Every row gives one point. Before rounding, the points of a table are all equally far from one centre. They may lie mostly on one side of it. Write the centre, to within rounding.

Points (8 x 2):
[[ 3.05 -0.22]
 [ 3.05 -0.18]
 [ 3.05 -0.07]
 [ 0.51 -1.50]
 [ 2.93 -0.79]
 [ 3.03 -0.41]
 [ 2.69  0.86]
 [ 2.90  0.51]]
Centre: [ 1.44 -0.17]

Points:
[[-2.80  1.36  0.20]
 [-2.78  1.61 -1.06]
 [-2.87  1.03 -2.28]
 [-2.91 -0.09 -2.99]
 [-2.85  1.23  0.36]
 [-2.83  1.48 -1.50]
 [-2.53  1.19 -2.48]
 [-1.43  1.92 -2.19]]
Centre: [-0.87 -0.74 -0.83]

Points, 12 rows:
[[-1.27  0.85 -0.78  3.09  3.52 -2.17]
 [ 0.98  1.42 -1.27  2.98  3.56 -1.91]
 [-1.77  1.63 -1.35  1.29  3.30  1.16]
 [-1.82  2.26 -0.14  1.02  2.53 -1.75]
 [-2.50  1.18 -1.10  1.10  3.21 -1.16]
 [-2.35  0.94  1.33  2.04  1.83 -2.34]
 [ 0.68  1.09 -1.13 -0.23  3.73 -1.53]
 [-0.31  1.02  0.38 -0.26  3.79  0.83]
 [-1.54 -0.20 -1.02  3.85  3.41 -1.74]
 [-0.29  2.20  0.05  3.24  1.96 -2.64]
 [-1.66  0.88  1.11  3.57  2.60  1.40]
 [-1.28 -0.44 -2.22  1.19  4.00 -1.45]]
Centre: [ 0.14 -0.46 -0.51  1.67  0.74 -0.22]

Points (14 x 8):
[[-2.96  1.75  2.62  1.63  1.63 -1.33 -0.34  1.96]
 [-3.48  0.01  2.21  1.38  2.74 -1.35 -0.24  2.26]
 [-3.14  1.31  3.42  1.49  1.46 -0.37 -0.26  2.33]
 [-3.62  1.39  2.10  2.39 -0.07  0.01  0.89  2.62]
 [-2.75  1.86  2.52  1.57  2.96 -0.10  1.70  1.65]
 [-4.15  0.78  3.16  1.61  2.19 -0.78  0.83  0.69]
 [-1.96 -0.83  4.02  0.77  2.55  1.33 -0.41  0.13]
 [-5.03  0.40  2.59  0.19  3.30 -0.47  0.45  1.34]
 [-2.17  0.22  2.42  2.18  1.42 -1.43  1.02  2.32]
 [-2.82  1.21  3.10  1.86  0.32 -1.31 -0.59  1.24]
 [-3.07  1.50  1.61  2.40  0.07 -1.54 -0.56  1.21]
 [-3.36  0.09  3.32  2.29  1.91  0.95  1.36  0.80]
 [-0.99  1.20  4.19  0.42  0.70  0.25 -0.69  1.96]
 [-3.56 -0.16  3.19  2.28  1.00 -0.62  0.73  1.44]]
Centre: [-2.37  0.18  0.55 -1.02  0.58  0.69  0.63  0.62]

Points:
[[ 1.46  1.79 -3.22 -0.23  2.78 -1.31 -1.64  1.62 -3.57  0.45 -2.02]
 [ 0.71  0.02 -1.49 -0.57  2.10 -3.65 -1.53  3.51 -2.53  1.08 -1.83]
 [ 0.28  1.02 -1.68 -0.59  3.31 -1.83 -0.82  4.32 -1.85  0.87 -1.20]
 [ 1.25 -0.27 -1.71  1.03  1.66 -2.02 -2.66  4.06 -3.21 -0.22 -2.21]
 [-0.06  0.24  1.52  0.84  4.51  1.07 -2.12  2.58 -1.03  0.06 -1.85]
 [ 0.68  2.39  0.12 -0.80  1.18 -3.45 -1.82  1.75 -1.85  0.64 -1.81]
 [ 2.76 -0.38  1.36 -0.31  3.79 -2.54 -0.60  3.22 -0.04  0.95 -1.72]
 [ 0.07  0.98 -1.48 -1.05  1.71 -0.74 -2.97  3.23 -3.88  0.08 -1.23]
 [ 0.11  0.49 -0.21 -1.55  4.48 -1.18 -0.09  0.77 -3.95  0.69 -1.43]
 [ 2.03  2.39 -1.42  0.21  4.60 -1.09 -1.50  1.95 -0.56  0.13 -1.47]
 [-0.06  1.48 -2.13 -0.13  2.56 -0.53 -1.29  2.62 -2.85  2.51 -0.45]
 [ 1.58 -0.36  0.86  0.26  4.01  1.73  0.97  3.59 -2.74 -0.77 -1.26]
 [-0.47  1.23 -0.11 -0.01  3.77 -1.07 -0.75  1.96 -1.38  2.75 -2.30]
 [ 0.88  0.77  0.38 -2.26  2.77 -2.11  0.74  2.93 -2.82 -0.34 -3.12]
 [ 1.52  0.36 -1.18 -1.95  3.29 -0.90  0.38  2.76 -0.51  2.27 -3.94]
 [-0.21  1.95 -2.41 -0.88  4.30 -1.15 -1.30  0.33 -2.60  0.39 -1.51]
 [ 0.30  0.22 -1.07  0.39  3.79 -1.26  0.98  2.21 -1.45  1.05 -4.69]]
Centre: [ 1.04 -1.26 -0.92 -0.25  0.91 -0.09 -0.37  0.57 -0.59 -0.53 -1.16]

Points (21 x 14):
[[ 1.82  0.24 -3.36  0.50  1.14  0.91 -0.72  0.69  3.51 -0.08  1.84 -0.06
  -4.20  2.85]
 [ 2.24 -0.48 -1.63  0.17  0.65 -0.89 -1.47  3.34 -0.06  0.41  0.47 -1.02
  -5.35  3.11]
 [ 0.78 -1.57 -0.57 -0.66  3.11 -0.20 -0.10  2.61  2.84  0.45  1.06 -1.41
  -2.18  4.84]
 [ 1.69 -1.29 -1.74  0.64  2.36 -0.45 -0.70  2.99  0.76 -0.03  1.51 -0.37
  -4.38  3.17]
 [ 1.47  1.04 -1.09  0.31  0.51 -2.37  0.68  3.77  1.79 -0.56  1.78 -0.36
  -3.30  2.77]
 [ 2.07 -1.15  0.07  0.96  0.84  0.15 -0.13  3.78  1.77 -0.42  2.63 -1.30
  -2.57  3.60]
 [ 1.61  0.52 -1.82  0.39  1.57 -1.19  1.12  2.76  2.55 -0.05  2.79 -0.46
  -3.17  1.55]
 [-0.05 -2.04 -1.25  0.60  1.31  0.48 -1.90  3.01  1.42  1.54  1.80 -1.77
  -2.18  4.66]
 [ 1.18  0.28 -1.03  0.38 -1.34 -0.42 -0.03  3.62  2.63  0.83  2.73 -1.46
  -2.62  4.02]
 [ 2.73  0.13 -2.11  0.56  1.12 -1.77 -0.45  4.52  1.86  0.00  0.84 -2.36
  -1.48  3.32]
 [ 0.90 -0.43 -3.05  0.26  1.95  0.44  1.05  3.55  1.97 -0.22  2.17 -1.43
  -1.98  0.98]
 [ 1.34  1.05 -5.22 -0.86  1.27  0.24 -0.03  1.65 -0.77 -1.68  1.78 -1.45
  -1.29  3.91]
 [ 1.38 -0.83 -2.29  0.86  1.64  0.07 -1.23  3.53  2.73 -1.15  0.60 -1.62
  -3.51  1.79]
 [ 0.85  0.99  0.82  1.48  0.59 -2.53 -1.65  2.13  1.58 -2.43 -0.57 -1.08
  -2.03  4.20]
 [ 1.37  0.35 -3.23 -1.46  2.39 -0.18 -0.78  3.06  2.54 -0.47  2.76 -2.10
  -2.21  1.74]
 [ 0.58 -1.49 -2.65  0.03 -1.29 -1.17 -0.52  3.91  1.54 -1.56  0.39 -2.56
   0.25  2.60]
 [ 1.22  0.65 -1.79  0.18  1.21 -0.93  0.21  2.32  2.67  1.93  2.36 -2.46
  -0.45  5.25]
 [ 0.98 -0.25 -4.02 -0.45 -0.67 -0.84 -0.49  3.75  1.59  0.43  2.42 -2.09
  -1.87  2.83]
 [ 0.69 -2.26 -1.92  0.91  2.48 -1.33  0.87  1.72  1.32 -1.43  1.54 -1.85
  -1.48  3.13]
 [ 0.64  1.00 -2.17  0.30 -0.22 -0.94  0.33  1.69  2.32 -1.67  0.81 -3.36
  -4.29  2.52]
 [ 1.44 -0.37 -1.82  1.29 -0.21 -0.85 -0.87  0.41  2.33 -0.36  3.11  0.22
  -2.93  4.85]]
Centre: [ 1.38  0.62 -0.78 -1.06  0.11  0.38 -0.83  0.37  0.42  0.41 -0.23 -0.77
 -0.87  2.18]

Points:
[[ 1.52  1.31 -2.66  0.47 -1.67  0.97 -1.95 -1.29 -1.97 -2.47 -0.43 -0.80
   3.81 -0.48  2.71  1.22 -0.97 -2.52]
 [ 0.63 -0.06 -2.40 -2.31 -1.52 -0.67 -4.12  0.43  1.61 -0.64  0.54 -2.16
   4.10 -0.80  2.04  1.23  2.51 -1.48]
 [ 1.50  2.14 -4.19  0.25 -0.74 -0.48 -0.55 -0.25  1.94 -1.10 -1.34 -3.31
   2.99 -0.28  0.31  2.08  1.02 -2.18]
 [ 0.20  1.22 -4.63 -1.09 -1.53 -0.08 -2.63 -0.50  0.95 -0.85  1.19 -4.00
   2.53 -0.78  2.57  1.45  2.65 -1.17]
 [ 1.52 -0.40 -0.52 -0.83 -1.88  0.60 -0.46 -1.65  0.82 -2.41 -1.13 -3.97
   2.30 -2.70  3.23  0.84 -1.06 -2.39]
 [-0.40  2.24 -1.66  1.76 -2.16 -2.38 -1.39 -0.51  0.77 -1.67  0.24 -2.86
   2.82 -1.78  2.80  3.24 -0.77 -1.03]
 [ 1.23  1.90 -3.19 -1.60 -0.72  0.19 -0.79 -0.53  0.94 -3.01  0.47 -3.56
   3.41 -1.56  2.58  1.81  1.37 -3.45]
 [-0.25  0.98 -3.31 -0.51 -2.17  0.75 -3.80 -2.44 -0.41 -0.35  0.34 -2.62
   4.24  1.55  1.59  0.28  0.64 -1.48]
 [ 1.95  0.32 -3.18 -0.89 -1.85 -0.09 -3.22 -1.21  0.36 -1.26 -0.42 -3.53
   2.66 -1.20  3.23  2.07  2.21 -3.17]
 [ 0.36  0.95 -1.36  0.53 -1.26  1.08 -2.00  1.36  1.02 -0.71  0.11 -4.37
   2.91 -0.53  2.51  1.92 -0.84  0.23]
 [ 0.15  0.92 -1.62  1.45 -2.37 -0.40 -3.29  0.41  1.99 -3.11  0.20 -3.03
   3.80 -0.04  3.23  0.29  0.21 -1.89]
 [ 1.19  1.28 -2.19 -1.16 -2.34  0.96 -4.82 -2.02  0.16  0.23 -1.11 -1.43
   2.84 -0.38  1.85  1.14  1.13 -2.30]
 [ 1.30  0.40 -2.07  0.66 -0.04 -0.67 -2.30 -1.95 -1.17 -2.07 -3.53 -2.69
   2.86 -0.12  1.71  1.63  1.06 -0.82]
 [ 1.06  1.38 -2.97  0.96 -0.27 -0.03 -4.58 -0.29  0.46 -1.45 -1.12 -3.55
   3.31 -1.90  1.70  2.91  0.38 -2.81]
 [ 0.28  2.73 -1.72  0.14 -2.54  0.99 -2.89 -1.80  2.06  1.01 -0.19 -2.15
   0.41  1.05  1.24 -0.37  0.24 -3.11]
 [ 1.97  0.08 -3.46 -1.04 -0.83 -1.61 -2.38 -2.36  1.09 -1.86 -1.16 -4.01
   2.05 -0.31  3.51  1.45 -0.96 -1.96]
 [-0.40  1.62 -3.35  0.38 -1.77 -1.74 -2.10 -1.80 -1.39 -3.21 -1.60 -3.80
   1.52 -0.80  2.11  1.06  0.60 -4.26]
 [ 1.85  0.03 -2.74 -1.37 -0.52 -1.20 -2.71 -1.45 -0.64 -1.74 -0.63 -3.86
   2.35 -0.08  3.71  0.55  1.79 -1.22]
 [ 1.21  2.09 -2.15 -0.04 -1.26 -0.13 -1.33 -1.79 -1.42 -1.02  1.07 -2.47
   2.95 -3.57  2.22  0.01  0.80 -2.24]
 [ 2.50  1.17 -3.16 -0.39 -0.40  2.27 -3.52 -2.11 -0.32 -2.01 -0.86 -3.69
   3.05 -0.50  1.16  1.57  0.50 -1.37]
 [ 1.12 -0.08 -3.66  0.66 -1.08  1.24 -3.25 -0.35  1.27 -0.16 -0.67 -2.31
   3.63 -1.23  3.02  1.35  0.02 -3.53]
 [ 2.07 -1.10 -2.63  2.05 -0.88  1.51 -4.28 -1.74  0.74 -1.77 -0.31 -1.56
   1.64  0.00  4.16  0.71  0.71 -2.66]
 [ 0.74  0.44 -0.91 -0.19 -2.15  0.97 -4.46  0.46 -0.41 -0.80  0.00 -1.33
   3.46 -0.90  3.40  1.18 -0.70 -2.81]
 [ 1.70  1.09 -2.05 -0.24 -2.18  0.49 -1.86 -0.89  0.49 -0.88 -0.34 -2.81
   2.94 -1.14  4.26  1.49  0.61 -2.59]
 [ 0.47  0.49 -0.96 -0.26 -2.49  0.81 -3.22 -2.29 -1.72 -0.93  3.22 -3.77
   3.51 -1.38  2.29  1.43 -0.91 -1.68]]
Centre: [-0.73 -0.87 -1.43 -0.05 -0.30 -0.17 -1.96 -1.44  0.68 -2.10  1.15 -1.46
  0.58 -0.44  0.05  1.67  0.24 -2.00]
